Every row gives one point. Examples show where two turns around zero, p and q, send a point. Write where each new point lands after one turn and then the other. Backwards means that the second turn is done in reverse. Each puzzle has new turns, and all numbers are rounded.

Turn p:
[-24  26  63] => [ -5  63 -35]
[ 28 -32 -34] => [ 16 -51  10]
[ 25  17 -24] => [-27 -27   3]
[-29 -11  -5] => [17 15 22]
Turn q:
[22  3 23] => [ -9  10 -29]
[ 2 38 -3] => [-37  -6   7]
[-35 -35 -38] => [ 45 -14  41]
[14 19 -3] => [-20 -11  -7]
[-10 -32 -50] => [ 40 -37  25]
[ 6  8 71] => [-19  59 -36]
Where do these land?
p, then q: [ 36 -19  -3] => [ 36 -19  -5]
q, then p backwards: [-29  43  -5] => [-17  37 -32]
p, then q backwards: [-16  43  14] => [-10  30  36]
q, then p backwards: [ -5 -19 -45] => [  7 -37 -32]
q, then p: [ 14 -48  40] => [-48 -42   6]

Turn p:
[ 27  -9  26 -15 -62  37] => [ 32 -25 -33  -7 -51  39]
[-50  10 -22   1  44  28] => [-26  67  13   5  19   6]
[-38 -42  14 -13  -7 -47] => [-53 -19 -30  27  -5 -31]
[ 54  -1  31  30  31 -24] => [ 27 -38  -8 -34  51 -18]
[-63   0   1  19   6  20] => [-12  56 -22  30   3  -5]
[ 27  17 -24  18 -12 -58] => [ 17 -40  36  14   5 -44]
[ 34  19 -47 -14 -12  20] => [ 21   1  49 -23 -31  12]
[52 -6  3 -3 -9 37] => [ 31 -13  -2 -47 -16  25]
[-44  12  19 -24  21 -13] => [-37  11  -4  34  25  16]
Turn q:
[ 13  28  -6  -7  -7 -30] => [-2 27  8  5 33 -9]
[  6 -25   8  55  23  22] => [ 15  -2 -21  20 -57 -22]
[ 41  -9  -6  -7 -16  15] => [  7  21 -30 -28  -2  10]
[-44  59  24  -5 -91 -41] => [ 35 -41   6  11 109 -32]
[ -6  -5 -56 -28  20  17] => [-51   2  18 -40 -14  -1]
[-20  -6  28  15  19  35] => [ 27 -26  14   5 -37   5]
[ 40  18  -9 -28  17  -2] => [ -3  46  11 -22   5  18]
[-31 -60  19   4  33 -16] => [-27 -29  -6  49 -35  32]
Where do these land?
p, then q: [ -2  12 -17   1 -43 -17] => [ 17  -2 -43  15  10 -12]
q, then p: [ 39 -46 -29   3  -5  28] => [-13  14  38  21 -54  11]
p, then q backwards: [ 14   6  39 -43  18 -43] => [-53 -25  -3 -33 -28 -20]
q, then p: [ -4  64  19  50   8 -32] => [ 35 -45   4   7  60 -34]
q, then p backwards: [-27  -6 -10  -7  14 -13] => [ -8   4  -8 -25   3 -23]
q, then p: [ -1  29 -31 -29  42  45] => [-15 -32 -27  35  -7  57]
p, then q: [-19 -59  29  24 -34  31] => [-50   5 -12 -43  36 -39]
